Each row of a before or after table is a point. One or more steps were done to the points. Then noise was added and the rows were shuffled. The steps act on how far a point lies along the listed directions, d1 being the first. Write out the steps. A step turns or swaps two directions, mirrors them in a line or flattens them onto one, adds a multiple of one to another, or multiplies one. Angles are multiples of 10 degrees, from the lower direction toward the higher: turns from -170 to 170, lines from 10 to 170 but not 90. Use the fewest steps. Two steps may share a direction if one is a turn and the other turns, adds or multiplies; they go together, in the order done. Otherwise the lowest direction goes first.
In the rows, 128 means zero.

Directions:
(1): [145  73]
(2): [ 73 111]
Before (11 x 2):
[[ 77 184]
 [ 94  83]
 [144 147]
 [ 55 158]
 [165 164]
 [169 173]
 [165 144]
 [ 97  78]
 [ 87 130]
 [197 141]
 [167 105]]
After:
[[173 140]
 [158 110]
 [142 140]
 [107  95]
 [103  90]
 [160 156]
 [152 151]
 [ 76 153]
 [ 93 170]
 [153 137]
 [100 130]]
Steps: multiply d1 by 0.7; multiply d2 by 0.7

Directions:
(1): [183  71 127 106]
(2): [ 84 109 152  66]
(3): [ 99 100  57 129]
(4): [ 98  79 160 177]
Before, 10 rows:
[[ 78 102  94  55]
 [ 68 174 159 119]
 [184 147  71  83]
 [179 155 142 192]
 [103 116 159  70]
 [127  73 120  82]
 [ 74 141 169 119]
 [165  61 108  56]
 [122 154 211 144]
 [137 121 178 148]]
After:
[[200  81 114  86]
 [121 120 125 131]
 [118 113 171 137]
 [ 93 144 206 122]
 [ 92 151 173 141]
 [163  90 135 117]
 [ 85 181 164 135]
 [134 137 169  99]
 [182 147  72  81]
 [139 141 109 122]]
Steps: flatten d2 and d3 onto the line at 120 degrees

Directions:
(1): [119 163  85 146  79 130 195  73]
(2): [186 157  49 117 157  94 110 147]
(3): [153 143 121 213 103 176  80 133]
(4): [164  89 132 160 200 158 183 107]
Before, 8 rows:
[[125  78 115 110 161 122 110 148]
 [ 92 100 174  90 140 110 107 147]
 [ 57 179 165 154   7 184 103 118]
 [118 116 158  61 146  86  94 171]
 [ 60 159 154  83 112 114  95 132]
 [139 161  88 149 110 132  68 134]
 [ 83 169 130 121  38 126 105 112]
 [117 148 105 179  79 144 177  81]]
After (8 x 8):
[[116 165  76  87 110  94 135 107]
 [133 110  82 172 113 153 127 116]
 [142 164 113 188  72 150  85 133]
 [ 27 145 193  32  62 117 137 137]
 [104  84 172  66 173  91 135 152]
 [110 136 139 183  84 158 106 116]
 [ 75 170 149 135  94 144  69 133]
 [ 76 138 162  64  85  99  87 147]]
Steps: turn d1 and d3 by -140 degrees; multiply d1 by 1.3

Directions:
(1): [186 117 138 132 134 119 171 245 117 109 128 147]
(2): [ 49 122 112  87 151 174 150 161 151 136  54 168]
(3): [ 90 193 130 207 123 109 129 166 163 193 125  99]
(4): [131 157 106  86  59  53 146 126 130 106  63  90]
Before (14 x 12):
[[128  87 144 120 175 165 125 125 118 119 142 160]
 [110 142 128 148 116 124 131 159 149 155 100 128]
 [120 103 147 160 143 144 144 143 119 150 147 146]
 [ 98 152 124 151 122 129 141 160 155 151 107 126]
 [101 148 142 138 131 128 131 154 135 149 124 136]
 [150 160 140 190  95  66  96  68 136 153 180  82]
 [ 99 167 137 141 107 126 111 127 143 161 118 116]
 [105 154 148 145 113 103 142 157 141 152  98 128]
 [170  43 143  21 105 155 121  47  95  58 124 161]
 [127 136 115 126 126 123 146 131 143 111 100 136]
 [152 122 126  96 104 129 142 114 113  99 126 128]
 [134 138 131 123 121 121 142 146 123 122 116 134]
 [160 157 125 172 111  78 112 130 121 149 161 107]
 [ 83 132 128 165 169 175 120 151 136 140 144 139]]
After (14 x 12):
[[ 94 119 102  69 126 126 127 112 124 114  76 156]
 [114 137 135 134 134 142 125 113 126 136 132 138]
 [121 101 154 113 145 147 115  87 116 123 138 154]
 [133 120 143 108 124 128 115  96 112 119 152 136]
 [150 151 138 166 110  76 127 134 126 137 135  90]
 [164 122 123 123 104  97 115  98 102  85 157  96]
 [102  92 115  43 119 125 161 157 131  87  50 169]
 [130 115 137 131  95  94 135  95 112 129 129 111]
 [139  96 133 119 131 146 106  87 125 122 141 141]
 [108 155 132 150 128 150 146 152 142 148 124 132]
 [130 128 125 152 150 145 131 116 141 124 139 142]
 [148 107 142  84 125 152 116 123 108 109 139 151]
 [126 187 159 216 109 116 162 249 170 199 120 116]
 [140 103 132 116 133 148 115  83 122 109 155 138]]
Steps: turn d1 and d3 by 160 degrees; turn d2 and d4 by -140 degrees

Directions:
(1): [129 168 134  99 116 153 115 103  83 152  14 181 141 162 159 194 137 160]
(2): [ 12 103  77 113 133  59 105 150 135 115  86 150 109  76 157 126 129  98]
Before (12 x 18):
[[127 121 136 150 127 126 121 125 128 123 120 121 137 133 131 130 130 138]
 [119 125 132 121 118 122 141 120 123 136 140 133 128 114 127 130 137 125]
 [ 91 119  99 131 123 112 105 139 136 120 117 127 115 103 130 113 126 124]
 [200 106 147 153 133 130 147 124 168 116 238  74 129 118  89  74 135 115]
 [101 117 120 135 127 116 124 134 132 124 146 130 109 112 140 114 127 131]
 [113 131 121 117 129 134 121 106 118 132 105 131 141 140 141 143 131 139]
 [ 74  94 111 123 145  93 120 149 141 109 133 134 125 105 133 123 130 119]
 [157 107 146 139 131 144 143 135 121 130 148 116 125 142 121 139 126 133]
 [119 148 131 100 123 130 109 132  99 146  45 176 155 141 153 159 129 129]
 [136 107 129 139 136 120 142 148 170 127 201  94 114 106 103  94 111 118]
 [ 21 111  91 114 138  91 101 145 124 129  58 159 129 101 167 162 134 109]
 [135 114 119 146 146 117 124 136 134 121 150 135 118 113 116 108 133 123]]
After (12 x 18):
[[160 109 147 139 131 148 145 135 122 135 152 118 123 143 120 137 125 132]
 [127 122 135 151 120 122 120 126 129 123 123 123 135 136 132 127 131 138]
 [ 91 144 116  92 125 116 105 138 103 148  36 177 149 133 157 159 125 125]
 [226 115 159 156 136 152 153 117 172 120 249  66 135 130  82  71 135 122]
 [ 12 107  85 112 138  87 100 149 124 129  53 160 125  95 170 166 138 107]
 [116 124 136 118 120 124 139 121 119 135 139 131 130 114 131 130 142 125]
 [ 95 115  99 130 118 116 108 138 136 121 118 125 115 103 128 111 131 125]
 [158 104 141 148 137 132 143 145 174 128 212  91 118 114  99  93 113 125]
 [141 117 120 143 145 122 125 134 135 121 152 133 116 113 119 108 130 124]
 [107 128 117 119 128 129 123 111 118 126 101 135 144 136 143 139 133 139]
 [111 118 118 139 126 117 128 131 130 127 146 126 110 115 143 111 130 133]
 [ 81  96 115 120 148  96 117 144 141 111 137 136 126 106 130 121 129 123]]
Steps: add 0.3 times d1 to d2
